Every row gives one point. Two turns around zero, p and q, are shown by what they do to some points. Write where each new point lands after one turn and then the other. Backwards means that the second turn is done in reverse. Each puzzle has new turns, and all numbers are rounded.

Turn p:
[20 30] -> [23 27]
[  1 -27] -> [ -2 -27]
[ -8 -35] -> [-12 -34]
[-13  32] -> [-9 33]
Turn q:
[-13 -20] -> [ -8 -23]
[-28   0] -> [-27  -7]
[41 19] -> [35 28]
Where do these land?
p, then q: [-23   1] -> [-23  -2]
q, then p backwards: [ -4 -33] -> [  8 -32]
p, then q backwards: [27 32] -> [36 21]

Turn p:
[42 38 28] -> [44 42 16]
[  4 -18  -1] -> [  4 -18   3]
[ -7  -2 -24] -> [ -8  -7 -22]
[-38 -19  -2] -> [-38 -18   5]
Turn q:
[-15   4  40] -> [-6  1 42]
[33  8 18] -> [37  5 11]
[ 16  23 -34] -> [ 10  25 -35]
[-29  -5 -15] -> [-32  -2  -9]
[22 15  5] -> [24 13  1]
[-27 -46 -15] -> [-33 -43 -12]
Where do these land?
q, then p: [-16   7  23] -> [-9 12 25]
p, then q: [-13 -42 -37] -> [-24 -46 -25]
q, then p: [-12  24   7] -> [-7 26  6]
p, then q: [41 11  8] -> [42  9 -5]

Turn p:
[ -7 -49  11  -1] -> [-20 -44  16   4]
[ 31 -13  -5 -11] -> [ 28 -20   6  -7]
[-59   9 -13  -2] -> [-50  14 -32  -4]
[14 35 25 -7] -> [ 14  35  21 -14]
[ 21  18 -18  21] -> [ 27  14 -11  21]
Turn q:
[-13  10  17  19] -> [-16   4  14  21]
[-32  41 -26 -37] -> [-31  46 -27 -30]
[ -4 -17  49  43] -> [ -8 -26  46  41]
[29  9 16 -5] -> [28 13 16  3]
[-15 -18 -38 -14] -> [-11 -16 -35 -24]
[  9 -22   6 -16] -> [ 12 -15  10 -19]
[ 26  -2 -23  11] -> [ 25  -5 -23  10]
Where do these land?
q, then p backwards: [-34  15  24  31] -> [-30 -11  25  36]
q, then p: [  3 -20  -6 -10] -> [  3 -20   0 -12]
p, then q: [ 22 -28  -2 -34] -> [ 22 -25  13 -34]
q, then p: [  9  -2  25 -37] -> [  7   9  26 -36]
q, then p: [-34  15 -27  11] -> [-24   8 -39   9]
q, then p backwards: [ 33  20 -14  39] -> [ 21  11 -30  42]

Turn p:
[-16 -36 -33  16  30  22] -> [ 10 -30 -17  17  40  33]
[ -3  12   6 -17   7  32] -> [ -7  24   3 -17  11  23]
[-34  19   4  19  -7  -5] -> [-37  -2   4  21 -10   3]
[ -2 -34  14  21 -15 -26] -> [ 11 -41  17  10 -19 -11]
[ 11   6  33 -26 -33  44] -> [  6  30  22 -39 -30  35]
[ -4 -32 -42  -9 -21 -32] -> [ 13 -41 -46  -2 -14 -13]
[ 37  40   0   3  -4 -27] -> [ 12  37  -3  12 -13 -43]
[10 25 19 -6 43 -9] -> [ -7  24  21  -2  35 -27]
Turn q:
[-15  33   1 -17  -7  14] -> [-17  33   1  -9 -20  -1]
[  7  78   4  30   1 -34] -> [  8  62 -13  36   7 -53]
[ 19 -15   2 -29   9   5] -> [ 21  -8  12 -28  -3  11]
[-28 -27 -29 -23   2   5] -> [-19 -22 -27 -31  -6  18]
[ 53 -16 -11  16  -9  20] -> [45 -6  7 23  3 35]
[ -7 -27  17  19 -19 -17] -> [ -7 -37   7  22  -4 -13]
[-30 -25  17   4  24   8] -> [-33 -21  14 -13  24   4]
Where do these land?
p, then q: [ -3  -4  -7 -28   9  28] -> [  0  21   1 -29   0  20]
p, then q: [ 29  10 -28  11 -12  -4] -> [ 27  13 -22  24  -1   1]
q, then p: [-97  46  14   3 -17  -4] -> [-97 -30 -29  17 -23  -9]
q, then p: [ -1 -26  -9   5  -9  -4] -> [ 16 -19  -5   0   3  15]
q, then p: [ 16  -1   4 -11   5 -26] -> [ 18  -2  -2  -9  -2 -26]
q, then p backwards: [ 30  -7  13  -8 -17  20] -> [ 16 -16  19  19 -17  19]
p, then q: [ 25 -18  13  28  40  -9] -> [ 24  -9  30  10  41 -16]

Turn p:
[ -1 -51  -8 -21   2  38 -12 -24 -24] -> [  7 -52 -11 -18  11  18 -14 -22 -39]
[-37   4  19  24 -23  -5  15   3  16] -> [-48   0  17  19  -1   2  -1   7  18]
[  1  -5 -28 -16  -7 -29  11   5 -22] -> [ -3  13 -27   1 -16 -18  19  -6 -27]
[ 11   5   6  25 -18 -18  11  19  13] -> [ -3   6  13  31 -11 -13  14  18  12]
[ 15   6 -40 -19 -24   1  24  -3 -29] -> [  7   3 -41   6 -27  18  29  -6 -23]
[ -9   4  27  13  -7 -13  22 -19   4] -> [-22   6  23  12   8   2  18 -19  12]
[ 20  40 -24  12  26 -24 -25  -1  23] -> [ 34  43 -15   8  -2 -20 -22  -1  30]
[ -6 -25  14 -19  36  36  -5  -4  13] -> [  9 -33   3 -36  37   5 -13   1   6]
[  1   3  19   8  23  23 -25  17 -11] -> [ 15   3  21 -14  19  13 -23  22  -9]
[  5  17  13  -8  -8  -9 -15   7  15] -> [  5  10  15  -9 -19  -7  -6   4  17]
Turn q:
[-36 -23  27  14 -32   4  -2 -19  20] -> [-53 -15  20  11 -19   3   5 -19 -16]
[  8  13 -12  29 -20  29   8  19  12] -> [  2   6  -2  32 -16  31  21  17  10]
[-23  13  27 -21  -2  -4  29   0 -11] -> [-15  15  26 -27  19  -2  17   6 -19]
[ 15  -2 -15   9  14  10  13 -18 -12] -> [ 18  -2 -19   2  13  11  11 -19   0]
[-25   8   0  10   2 -20  -9   4  12] -> [-25   8  -7  11   3 -18  -8  12  -6]
[  3   6 -44 -22  21  24  17  -5  -1] -> [ 12  -9 -35 -24  22  25  11  10  20]
[ 14   6  -3 -15  16  -8  13   3 -30] -> [ 31   8  -3 -21  15  -5   3   1 -12]
[ 28 -12  22 -19  12   5   1 -21  51] -> [ -9 -12  24  -3   7 -12   2 -31  55]
[-20 -28  -7   7 -10 -32 -15  11  -7] -> [-11 -19 -12   2 -21 -30 -10   9 -25]
[ 19  34 -16 -11 -34 -18 -27  -4   1] -> [  4  41 -13 -10 -39   0 -21   4  15]
[ 18 -14  22  19  33  10 -29  29 -34] -> [ 45 -19  20  28  16  -2 -32   8 -21]
Where do these land?
p, then q: [-10  13 -18 -30 -11   3  -9   6   7] -> [-10   1 -11 -23 -25   9  -3  14  10]
q, then p: [ 31   3   6  -5  24 -14  -9  -1  -1] -> [ 29   9   9   5  -3 -20  -1 -15  15]
p, then q: [ 10 -97   2  14  11 -17  -9   7   7] -> [ 28 -41  -9   6   1 -67  -7 -27 -49]
p, then q: [ 30  14  19  15  -7 -16  -8  10  -6] -> [14 25 28 18 -8 -3 12 -6  1]
q, then p: [  8  17   4  28  -8 -23 -15   1  -8] -> [  4  30   5  27 -15   7  -7  -2  -2]
p, then q: [ 29 -22  -1   9   1  -7  59   2   9] -> [  8 -16 -10  13  22 -18  60  -9  -3]
q, then p: [-29  20   2 -22  -5  23  -4   7 -24] -> [  4   1   1 -37   2  24 -11  25 -15]
q, then p: [-55  22  -8 -17  15   9 -14   5   0] -> [-14  14 -14 -35  14  -2 -33  32 -16]
p, then q: [-10  -3  10 -26 -12  -3  39 -34  -1] -> [-31  -9  -9 -26  17  13  29 -24  -3]
p, then q backwards: [ 19  15 -20  29  -4   7  -6  -6 -10] -> [ 16  16  -8  30   3  14 -15   5 -11]
q, then p: [-30  -4  -2  -7  -4  18 -14  10  18] -> [-23 -16   2 -10   6  -3 -22  22  -5]
p, then q: [  6  21   5  14   1  20 -11  -6   8] -> [  0  -2  11  18  -1  16 -11  -1  22]

Turn p:
[  0   5  31  -1  -2   6  -9  -2 -14  20  24] -> [  1  24  28   3   2  -8 -12   7 -11  11  20]
[ -7  18   2 -22  30  15   9  22 -37  32  -6] -> [  2  12  22 -53  22  -5  -5  11 -25  10 -13]
[ 50 -28 -10 -10  15  32  44   4  17 -63  15] -> [ 36 -60  21  24  42  23   6 -26  28 -38  -1]
[ -8  12   3   0 -32   1  -3 -27 -12 -37  19] -> [ -8   1   9  16 -26  15  11 -32  -8 -24  28]
[  0  -7 -19  21 -31  18   7  21  11   0 -27] -> [  1 -31  -5   2 -24  17  26  21  10  16 -11]
[  3  11 -18  19  34 -16   8 -10  21  60 -32] -> [  3  35 -31  -8  21  -9   8  13   7  42 -52]
[-37   0  13 -23 -18 -15  -6   1  -3  22  18] -> [-19  18  -4 -18  -8 -28   4   3  -4  11  38]
[-12  11   8   6   8   5 -11   1   8 -32  23] -> [-10   9   6  12   2  10  -2   6   5 -38  15]
[ -9 -20 -40  30  14 -10  -9   4 -38   6   1] -> [-14 -15 -21  10   9   1   7  12 -57   1 -21]
[ 14  -8   8 -16   6  28 -13 -13  36   4 -33] -> [-10  -9  -1  -3   5  23 -22  -5  47  23 -12]
[  0  -6  17  12  24 -34   8  -8  -2  -2 -15] -> [ -2  10  -3  11   1 -33 -10  -8   1 -10 -31]
[  6  12   4 -17 -49 -30 -25   8  13 -12  12] -> [ 19   3 -22   3 -46  -5 -11  -2   8  -7  41]
Turn q:
[ -3  -8   1 -25  16  -2 -23  40  16  -5  30] -> [  2 -10  -4   9  15  13 -25  47  22  -4  19]
[-35 -20  24  31  19  22  13  30 -11  -8  16] -> [-10 -26  19  39   9  45  10  -9   9 -20  10]
[ 21   6  -8  12  19   2 -12  -6 -37  16 -27] -> [ 12  33   5   2   3  13 -16 -17 -37   7 -13]
[ 16  44  -2 -19 -26  22 -15  -5 -40  12 -17] -> [ -5  64   1 -22 -32   4   0  -1 -13 -14   4]
[-16 -15 -35  -6 -46 -36 -17 -28  12   4  21] -> [-29 -36 -26 -21 -31 -45 -17   7 -15   3   7]
[ -8  -1  -6  30 -10 -10  33  -3  33  27 -17] -> [-12 -16   2  15 -10 -10  21 -24  12  46 -15]
[ 24 -28   8 -22 -24   8 -23  32   4 -23  19] -> [ 34 -14  -3   3 -21   1  -4  50   4 -20  17]
[ 13   1 -12 -18   9  18 -22  17  18 -30 -10] -> [ 25   5  -7  -6   1   5 -18  25  24 -17 -23]
[  6  16  10  32  -4 -38  33 -30   2 -23  -3] -> [ -7  -6  24  12  16 -51  24 -31  -9  -3 -11]
[ -8  19  34 -12  18  13 -27 -27  17  15  17] -> [  4   6   6 -32  17   7 -19 -23  28   0  37]
[-16   2  15  -6   9 -14  24 -21 -22   7 -28] -> [-16   6  18 -21  18   6  25 -18 -24   6 -12]
[  7 -18 -30   2  21  15  36   1   7   8  -1] -> [  3  -5 -37  21  17  11  19  -4  -2  16 -21]
Where do these land?
p, then q backwards: [  3   0 -29  48  -6 -11  14 -10  32  24  -2] -> [ 24  -6 -28  -1   3  17  52  26   8   7  -4]
q, then p: [ 11 -15  35 -25   0  -6  -4  -4 -19  23  18] -> [ 21   6  23  -9  30  -2  -3   2 -22  -8  31]
p, then q backwards: [  3  12  22   9 -11  15 -13  16  23  15  24] -> [ 17  15  21 -14  -2   4  -7  37   3   8  12]
q, then p: [ -6   6 -46 -12 -18 -16  -8   7  -6  -9 -53] -> [-13 -16  -8 -46 -50  -7  -6   2   2  17 -22]
q, then p backwards: [ 11   2  -7   6  -5  21  17 -16  -4  -8 -26] -> [  8  25 -12   9   0 -14  21 -13  -4  -1 -15]
q, then p: [-39 -29   1 -13   4   0 -13 -13 -10  -3  10] -> [-31 -33   5  -6  19   2 -10  -5  -7  -7  20]
q, then p: [ 12 -14 -45 -20  -7 -14  20  14  34 -48 -68] -> [ 16 -45 -18 -40 -34 -25 -10   6  33  25 -63]
p, then q backwards: [  8  -3   0 -26  24  -7   4 -18 -16 -12  32] -> [  6   6  13  11  31  -5 -11 -30 -21  -6  17]
p, then q backwards: [12  7 15 97  9 -6 -1 17 -3 16 15] -> [ 38   0 -20  11  -6 -15  30  74 -32 -25 -23]
q, then p backwards: [-29  15  12   5 -13 -22  15 -12 -14   1   5] -> [-38 -10  11  -3  -2  10  12 -13 -18  -9   2]
p, then q: [  7  13  26 -26   3  13 -37 -10   9  -6  11] -> [  4   4  -1 -14  -9   0 -32  -2  33 -19  26]
p, then q: [ 12  -1  -6 -23 -21  19   0  21  -9  -7  17] -> [ 22  -6 -19   4   4   7   7  16  -3 -12  31]
q, then p backwards: [ -6   8  23 -18  42  13   7   7 -17  15  17] -> [ -2  10 -14 -11  19  33  -6 -14  14   6  38]

Turn p:
[  3  31   8  18 -22 -41  31  32   3 -10 -17 -38] -> [ 28  10  11 -31  26   1  28   5  47 -10   1 -39]
[ -7  19 -15  14  22   3  -9 -25  18 -13 -32 -26] -> [  9 -19 -12  24  24   1   6 -19  14  35 -22 -14]
[  2  17  -9 -32 -29  36 -33  -2  29 -12 -36 -12] -> [  0   0 -32   6 -17  24 -26 -14  24   1 -61   1]
[ 42  -6  21  30  32  15 -30 -28   9  -3   5  14] -> [ 30 -16  16  46 -16  24  -3  -1 -13  26  16  30]
[ 15  -4  16  -2  12 -22  -4  25  25  19 -34  17] -> [  3 -32   1   6  -2   4   9  34  37 -12  -1  18]
[ 13  22 -30  10  11 -28 -20 -14   9  -8   8  23] -> [ 16   1  25  10  24 -25  -9 -11   8  12 -10  35]
[ 26 -39 -41 -34  36   2  13 -31  12  12  19  -2] -> [  1 -34 -41 -12  20 -11 -25 -19 -33   9  29  40]
[ -2  20  11  33   3  21  29 -18 -23  22  38   1] -> [-17  34  22  -5   2  22  29 -14 -23  23  34   2]
[-12  -1  23   2 -24 -18   3  -5 -22  32  33 -10] -> [ -6  30  15 -35 -14  -4  -1  27 -12  18  21 -10]
[-10 -46   7 -25 -23   5   0  -7  16  -1   6  34] -> [-26 -15  -8  -6 -43 -18 -33  -2   0 -19  12  11]
[-10  24  20 -24 -24  -1  24   0 -24 -11 -36 -24] -> [  0 -12   3 -39  -6  17  21  -6   4  -5 -35 -41]
[-35 -34   7 -29  34  -6  19  44  -7 -25  31  22] -> [-33 -13   7   8  22 -16 -25  19 -28 -62  28 -19]
[-25  -4 -17  38 -27  33 -22  29 -44   0  14   2] -> [ -6  64  -7  26 -20 -19  29   3 -23 -17 -12 -12]
Turn q:
[ -2 -16 -18  -8   0  23   2   4  13  39 -21   4] -> [ -7 -26 -23  16   3  20  11  30 -16  -4  -7 -10]
[ -9 -14  14  52  32  -3 -24  11 -16 -14 -17   6] -> [  5  -6  19  18  26 -43 -30   6 -15  27  21  -9]
[-12  -7 -73   6  14  19  -2 -12  20 -24  11 -21] -> [  9 -32  -9   6  27  10  34 -44  -1 -19  19 -45]
[ 55 -19   2 -22  -6  26 -13 -10  -9  11  43  15] -> [ 40 -24   4 -23  -1   2  18  19   1 -41   1  45]
[-10 -14  17  -1   1   8  19 -17   0  24  -1  11] -> [ -7 -20  -3  12 -18   8   0  19  13  16  -2  14]
[ -6 -10 -34 -23 -20 -51  14 -20  -5 -22 -17   9] -> [-21   7 -53  -4  -8 -10  -5 -49  13  -7  -9   4]
[ 28   3  22 -29  31 -19  -3  23 -18 -28  23  19] -> [ -7  28   8 -40  17 -30  16   4   5  -6  17  41]
[-13  -8  18   0 -15  23  23  26 -17 -33  -7  -5] -> [-39   7  38  18   4   1  -6 -10  -4 -16   0  14]
[-13 -19 -25   4 -19  16   2  12  56 -35  28   5] -> [ -5  -2   7  15  -8  -2  20  -9  27 -55  32 -39]
[-16  24  12  -8 -15  17   7  -5  -3  54  17   7] -> [ 14   1   0   2 -29  51   2  28  -6  19   3   9]
[ 19  15  24  -3  -7 -74  19  15 -14  -8  -4 -44] -> [-10  46   1 -28 -39 -40   4 -30 -18  23 -40   4]
[-12 -19  23 -26  17  -3 -15 -17 -16  -8 -19   1] -> [-27 -20  -4 -28  12  -9 -24   8  11  12  -6  12]
[-16 -13   2   5 -21  15 -21   7 -18  27 -13  -6] -> [ -3 -18   0   6  -9  18 -31  13 -31  -2  -1  -3]
[  7  97  15  53   7   2  -7 -17  26  18 -22  -1] -> [ 58  58  16  29  22  25  -8  14  18  53 -28 -36]
Where do these land?
q, then p: [-21   6  28   0  37 -19   1  15   8   4 -18   9] -> [-22  18  -1 -14  29  -4   1  40  13   6   0   1]
q, then p backwards: [-20  14 -33 -12   5  26 -35   5   4  -5   9  -5] -> [  8   7  19 -14  20   1  36  10  -2 -16  18 -30]
q, then p: [ 27   4  31  -2 -21 -22   8  17 -19  -9  21 -41] -> [  5 -18  38 -36 -31   7   4   2   8  -1 -36 -11]
p, then q backwards: [-36 -15  14  23  18  -1  33  18  34  12 -10 -14] -> [-42 -16 -14  -5  24  11   9   0  41 -13  -9  24]
q, then p backwards: [  5  28  10  -1 -10  43  -9 -38 -18 -10   7  -7] -> [ 34  45  19 -14   9 -12  -4  -5  22 -21  -3   3]
q, then p: [-10 -21 -33  30  20 -46 -20 -25  43   0  -4  22] -> [ 41  18 -32 -18  39 -34 -18  -9  17  25  27  16]
p, then q: [-14 -33 -13 -11 -11 -14 -38 -10  33  23  21  45] -> [ 12  34 -35  -1 -15  -5 -47  10  -5 -12  46 -11]
p, then q: [  1  -8  32  37 -31 -22  28  31 -30 -31 -30 -17] -> [-12  15  37  -4 -32 -19  34 -25  15 -24 -54  -7]
p, then q: [  2  28 -26 -37  -8  32   7 -15   2 -27  23  21] -> [ -1 -21  -7 -12  40  19 -42  -6  31  20  -2   7]
q, then p: [ -1  13   2   7 -20 -19  26  -1 -45  13  -4 -19] -> [-16   2  14 -10 -37  -6  28  -3  -9  25 -23  16]
q, then p backwards: [ 35  19 -17  -5   9  36 -10   5  -1  19  17  23] -> [ 44  13   1   5  29  -7  -3  32 -15  10   2 -12]
p, then q: [ 46  11  26 -20 -32   1  24  10 -24   9 -48 -36] -> [-31 -19  -3   6  11  20  41   3   1 -53 -52  15]
p, then q: [-14 -46 -22  -8  42   6 -16 -12  12   2  16  19] -> [ 18 -11 -16   4  -6 -24 -26 -22 -24  11  51   6]
